Rows are points. To make a cloud, some directions were put in groups of two or more. Within a group, all points are equally far from the middle, so they leave a hole (a ring in 2 directions, a hollow ball in 3). The other directions are filled evenly. Then the cloud was stretched, turned, moved and blurred a little. Count the holes, and give their numbers of directions, smallest first.

Cloud (19 x 3):
[+2.58 +2.62 -2.17]
[+0.37 +0.46 -2.96]
[+1.76 -2.37 -0.06]
[+1.75 -1.48 -2.06]
[-0.18 +4.32 -0.12]
[+0.24 -0.98 +1.19]
[-1.88 -0.08 +0.27]
[+2.78 +1.94 -1.16]
[+0.67 +2.55 -0.21]
[-1.84 +2.32 -2.07]
[+1.09 -1.69 -1.28]
[+3.08 -2.37 +0.65]
[+0.51 -0.13 -2.45]
[+1.64 +0.83 +0.57]
[-1.76 +2.20 -2.28]
[+1.67 +0.98 +2.51]
[+1.48 -0.43 +1.23]
[-3.00 -1.13 -0.53]
[+1.72 +0.17 -2.03]
Holes: 0

Cloud (31 x 4):
[-0.79 +2.82 -1.14 +1.61]
[-1.79 +2.89 -0.94 -0.96]
[-1.05 -0.49 -1.22 +2.84]
[-2.32 -2.46 -1.28 -0.28]
[+0.01 +0.69 +3.47 +0.31]
[+1.86 +0.01 -2.85 -0.79]
[-2.08 -0.24 +3.46 -0.50]
[+0.02 -3.09 +0.74 +1.08]
[+1.08 -1.75 +0.29 -2.45]
[-1.77 +2.00 -1.58 -2.08]
[+1.39 +0.38 +2.46 +1.19]
[-2.46 +1.69 +0.30 +1.83]
[-1.15 +2.35 -1.03 +2.03]
[+0.67 +2.03 +2.33 -0.94]
[-1.94 -3.14 +0.42 -0.79]
[-2.71 +1.98 +0.12 +1.05]
[-2.04 +1.76 -1.65 -1.93]
[-0.77 -0.56 +2.63 +2.38]
[-2.73 +1.96 -0.92 -1.01]
[-1.09 -0.70 -1.07 +2.88]
[+0.09 -3.30 +0.76 +0.04]
[-2.43 -2.65 +0.92 -1.28]
[-1.18 -0.91 +0.30 +3.03]
[+0.55 -0.08 +0.25 -3.36]
[+0.31 -0.38 +0.94 -3.27]
[-2.17 +0.01 +3.35 +0.40]
[-2.86 +0.73 +1.73 +1.52]
[-0.54 +0.42 +3.08 -1.92]
[-3.28 +1.52 -0.11 -0.26]
[+1.73 -2.24 +0.38 -0.68]
[-0.10 +2.49 -1.64 +1.90]
Holes: 2 (2, 2)

Cloud, 30 rows:
[+0.50 -2.53 -0.40 -2.17]
[-2.78 -0.35 +1.25 -0.63]
[+3.59 -0.34 +0.86 -1.53]
[-0.73 -1.02 -1.32 -2.50]
[+0.71 +1.37 -1.10 -2.17]
[+3.13 -1.20 -0.09 +1.91]
[+1.46 +0.50 +3.55 -1.16]
[+1.37 -2.31 -1.73 -0.26]
[-2.44 +0.25 +0.28 +1.87]
[-0.05 +1.82 +3.01 +0.93]
[+1.37 +1.11 +2.81 -1.86]
[+0.52 -1.84 +1.79 +2.77]
[+3.59 +0.15 +0.71 -1.49]
[+3.44 -1.57 -0.30 -0.10]
[+0.22 -2.18 -1.30 -1.98]
[+1.02 -1.24 +2.85 +2.48]
[-1.97 +1.43 +1.86 +0.01]
[-2.08 +1.09 +0.40 +1.92]
[-2.36 -1.31 +0.91 +1.61]
[+0.12 +1.69 +3.24 +0.58]
[+1.03 +1.49 -1.63 -1.39]
[+3.90 -0.52 -0.06 +0.21]
[-0.93 +2.02 +1.36 +1.94]
[+1.59 -1.13 +3.45 -1.19]
[+0.34 +1.11 -2.45 +0.05]
[+1.16 -2.06 +2.84 -1.43]
[+0.53 -1.94 -1.72 +1.73]
[+2.59 +0.56 +1.34 +2.87]
[-0.32 +1.68 +2.63 -1.20]
[+3.79 -0.12 -0.03 +1.12]
Holes: 2 (2, 2)

Cloud (54 x 6):
[+0.38 -3.67 -0.99 -1.49 -1.22 +0.96]
[-0.81 +0.28 +1.44 -2.90 -3.26 +0.02]
[+3.45 +0.69 -1.72 -2.18 -1.31 +2.43]
[+1.19 -3.57 +0.02 -2.26 -1.23 +0.56]
[+4.56 -2.13 -1.33 -1.71 -1.05 +0.89]
[+2.07 +1.19 -2.04 -1.81 -3.45 +0.73]
[+0.48 +1.59 +0.38 +1.34 -2.84 -1.22]
[-0.20 -3.65 -1.36 -0.58 -1.30 +0.17]
[+2.61 +1.61 +1.14 -0.49 -2.58 +0.61]
[+3.42 -1.14 -0.70 -1.91 +0.85 -1.04]
[+2.85 -0.29 -2.63 +2.05 +0.45 +1.21]
[+3.10 -0.86 -1.28 +1.00 +1.45 -0.92]
[+3.22 -0.33 -2.12 +2.38 -1.60 +0.96]
[-0.20 -1.85 -0.23 -2.78 -2.69 -1.19]
[+2.72 -2.23 +1.14 -0.47 -0.24 -0.89]
[+0.48 -0.95 +1.47 +0.96 -0.24 +2.23]
[+0.79 +0.05 +0.88 -1.19 +0.48 +3.24]
[+1.12 -1.17 -3.20 +0.90 +0.83 +2.01]
[+0.51 -3.33 -0.68 -2.10 -1.86 -0.64]
[-0.97 +0.51 -0.15 +1.55 -3.94 -0.13]
[-3.37 +0.49 -1.17 +0.10 -1.87 +0.00]
[-1.39 -1.46 -0.77 -1.95 -3.26 -0.90]
[-0.11 -1.09 -0.63 -1.23 -2.76 +3.27]
[+1.90 -0.36 -0.99 +2.24 -3.48 +0.95]
[+1.98 +0.74 -3.05 +1.45 -0.89 +2.02]
[-2.11 +1.83 +0.40 +0.96 -1.43 +1.70]
[-0.49 +0.67 +0.20 +1.86 -3.80 +0.12]
[+3.60 +1.11 -0.98 -2.06 -1.13 +2.28]
[-1.20 +0.02 -1.37 +0.42 -2.32 +2.92]
[+0.58 +2.23 -1.20 +0.83 -1.30 -1.54]
[-1.85 +1.05 -1.92 -1.37 -2.37 +2.39]
[-1.50 -0.59 -0.57 -1.85 -3.96 -0.23]
[+2.14 -2.52 -1.12 +0.95 -3.07 +1.51]
[+3.31 -1.12 -2.18 +0.91 -2.94 +1.29]
[-0.65 +0.61 -0.20 +1.64 -3.94 -0.26]
[-0.29 +2.32 -0.56 -2.34 +0.55 -0.44]
[+3.51 -0.95 -0.87 +0.86 +1.26 -0.73]
[-0.21 +1.82 -2.50 -2.65 -1.82 +1.98]
[+1.06 +0.52 +0.37 -2.78 -3.26 -0.97]
[-1.90 +1.53 +1.71 +0.32 -2.15 +0.81]
[-2.53 +0.18 -1.94 -2.89 -1.47 +0.56]
[+0.05 -2.21 -2.28 +0.01 -0.15 +2.53]
[+4.22 -1.90 +0.00 -1.33 -0.11 -0.11]
[+3.82 +0.45 -0.91 -1.79 +0.15 +2.30]
[+1.41 -1.91 -1.90 -1.88 -2.27 -1.87]
[+0.55 -2.70 -0.92 -2.35 -0.15 +2.45]
[+1.32 +0.41 +0.59 -0.97 -1.05 -2.37]
[+0.29 -0.13 +1.80 +0.64 -0.97 +2.50]
[+2.71 -2.13 -0.37 +2.65 -1.13 +0.02]
[+2.79 -0.51 -0.76 -1.15 +1.47 -1.27]
[-0.17 -3.48 -1.25 +0.78 -1.01 +0.27]
[+0.28 -0.85 -0.57 +1.22 +1.60 +1.91]
[-0.82 +2.96 +0.28 -1.67 -0.28 +1.67]
[-1.71 -0.01 +1.69 -2.51 -1.28 -0.52]
Holes: 3 (2, 2, 2)

Cloud (73 x 8):
[+0.07 +0.97 +0.14 +1.53 -2.17 -2.09 -2.11 -0.25]
[+0.90 -1.89 +2.37 -1.53 +0.11 -0.68 -1.20 +4.82]
[-3.52 +1.58 +0.21 +2.81 -0.76 +0.96 -0.42 -0.61]
[-0.55 +2.83 +1.96 +1.05 -0.12 -1.55 +0.51 +2.75]
[-2.60 +0.49 -2.51 +1.75 +0.49 +0.32 -3.51 +1.68]
[+0.68 +2.54 +0.02 +1.22 -0.60 -0.88 -2.57 +2.73]
[+0.12 +2.27 +0.10 +2.11 -1.96 -0.99 -2.03 -1.67]
[+1.42 -1.66 +0.92 -2.52 +1.72 -0.44 +2.29 +3.16]
[+0.06 -2.65 +0.72 +1.19 +3.88 -1.39 -1.81 -1.14]
[+0.25 +0.65 +1.64 +3.11 +2.88 -0.36 +2.13 -3.46]
[-2.72 +0.24 -0.48 +1.76 +2.05 -1.53 +2.19 +1.38]
[-1.84 -0.06 +1.93 -0.21 +3.31 +0.28 +1.39 +1.49]
[-1.66 -1.44 -0.12 -1.73 +3.18 +0.29 +1.34 +0.37]
[-3.65 +1.19 +0.77 +2.46 +2.32 -0.98 +0.66 -0.10]
[-2.71 -0.89 +2.27 +0.00 -1.38 +0.28 +1.41 +3.95]
[+1.63 -1.16 +2.11 -0.43 -1.18 +0.05 -2.33 +1.21]
[+1.07 +0.45 +1.92 +1.81 -1.49 -3.18 +0.76 +3.26]
[+2.09 +1.46 +0.89 +1.62 -1.50 +0.08 +3.93 -0.24]
[+0.42 +0.65 +1.84 +3.61 -0.87 +1.01 -0.75 -1.00]
[+0.93 -3.43 -1.12 +0.73 +0.15 +1.39 -1.55 -0.33]
[+2.80 -1.52 -0.10 +3.10 +1.69 +0.68 +1.64 +0.87]
[+1.81 +2.65 -0.96 +0.26 -1.41 +0.52 -1.47 +0.45]
[-1.87 -0.67 -2.32 +3.38 +4.27 -0.83 +0.30 +1.34]
[-2.70 -1.40 +1.83 +2.33 +0.93 +1.03 -1.87 -0.77]
[-2.17 -0.74 +0.41 +3.70 -0.48 -0.65 -1.12 +0.97]
[+2.19 -1.66 -1.06 -2.05 +1.45 +1.42 +0.90 +2.98]
[-1.18 +0.77 -1.84 -1.15 -2.36 +0.38 -0.57 +3.56]
[-0.21 -2.29 -1.40 +3.34 +2.04 -0.87 +2.47 +0.75]
[+1.13 +0.32 +2.11 -1.45 +0.32 -1.74 -2.14 +1.36]
[-3.37 +0.21 +2.60 -0.41 +2.30 +0.39 -0.03 +0.08]
[+1.32 +0.86 +0.78 +0.93 -1.59 +1.87 +2.50 +2.85]
[-1.48 -1.73 -0.20 +2.77 -1.22 -2.87 -0.37 +2.82]
[+0.60 -0.06 +0.88 +1.94 -0.45 -3.75 +3.02 +0.51]
[+1.07 -1.82 +2.22 +1.63 +1.52 -0.22 -3.68 +0.62]
[-1.86 -2.92 +0.26 -2.06 +1.18 -1.49 +2.20 +0.50]
[-3.12 +2.27 +3.36 +0.35 +2.05 +0.94 +0.05 -0.20]
[-2.59 -0.19 +1.12 +0.20 +3.16 +0.82 +2.87 -1.17]
[-0.49 -1.35 -0.31 +2.87 +0.69 +1.25 +2.57 -1.48]
[-2.02 -1.71 +0.56 -1.19 +2.94 +0.22 +2.01 +0.30]
[-2.21 -0.99 +0.78 +1.36 -1.65 +2.07 +2.43 -0.80]
[+1.70 -0.37 +0.83 +3.29 +3.09 -0.13 +1.56 -1.29]
[-2.74 -0.47 -0.97 +2.66 +2.42 -1.58 -0.39 +2.77]
[-3.70 -0.01 +2.12 +1.25 +0.38 +1.51 -0.57 +0.03]
[-0.16 +2.68 -0.89 +1.56 +3.65 -1.41 -1.51 +2.32]
[-1.37 -1.72 -1.99 -0.10 +3.14 -1.83 -0.91 -0.45]
[-0.85 -2.22 -2.87 +0.12 -1.42 +0.33 -1.64 +1.10]
[-2.67 -0.73 -0.66 +2.76 +2.93 -1.29 +0.35 +2.33]
[-0.09 -1.53 -2.30 +4.05 +1.71 +0.78 +1.19 -0.05]
[+1.17 -1.33 +2.02 +0.86 +2.21 -0.75 +1.92 -2.11]
[+0.07 +2.17 -1.01 +2.04 +1.22 -1.80 +1.68 -3.82]
[+1.26 -1.29 -1.78 +3.52 -1.77 -0.35 -0.77 +1.98]
[-0.12 -1.47 -2.16 -0.54 +0.10 -0.17 +0.82 -1.94]
[-2.07 +0.61 +0.64 -3.20 -2.69 -0.19 -0.37 +2.29]
[+1.70 -1.80 -2.21 +0.49 -2.95 -1.03 -0.08 +1.26]
[+0.71 +0.88 +3.72 +0.19 -0.95 +1.13 -0.88 +0.32]
[-1.01 -0.79 +1.29 -2.01 +2.73 +0.03 +1.79 +1.62]
[-1.86 -0.65 +0.32 +2.14 -0.18 +2.43 +1.84 -1.94]
[+1.57 +1.42 +0.11 +0.67 +0.80 -3.31 +0.06 +2.63]
[+0.22 +3.66 +0.15 -1.28 +1.63 -1.95 +0.91 -0.24]
[-0.93 -3.03 -0.60 -0.23 -1.53 -2.19 -2.45 +2.04]
[-2.48 -2.71 +0.37 -0.31 +2.43 -0.78 -2.17 +1.16]
[-0.77 -0.73 -0.41 +0.69 -0.37 +0.47 -3.48 -2.06]
[-0.20 +2.07 +2.21 +0.31 -3.26 +1.00 +2.30 +2.75]
[+0.48 +1.39 +1.68 +0.44 -0.97 +2.76 +1.89 +1.40]
[+0.25 +2.60 -1.24 -1.40 +0.58 +2.43 -1.62 -0.50]
[+3.00 -1.29 -2.33 +0.83 +1.73 +0.44 -2.03 -0.67]
[-0.64 -2.17 -2.72 -2.53 +0.39 -0.30 +2.16 +2.22]
[+1.94 +1.91 -0.88 +1.28 -1.70 -0.12 -1.82 +1.38]
[-0.72 +2.71 +1.06 +1.25 -1.56 +1.43 +0.52 +2.40]
[+0.65 -1.27 +3.50 +0.81 +1.26 -1.69 -0.23 -0.23]
[-0.65 -2.66 -0.94 -0.53 +1.20 +2.80 +1.80 +2.43]
[+0.75 -1.26 -0.06 +0.81 -0.23 -1.87 -4.04 +0.71]
[-1.67 +1.70 -0.55 -2.33 +3.00 +0.17 +0.94 -1.62]
Holes: 3 (2, 2, 2)
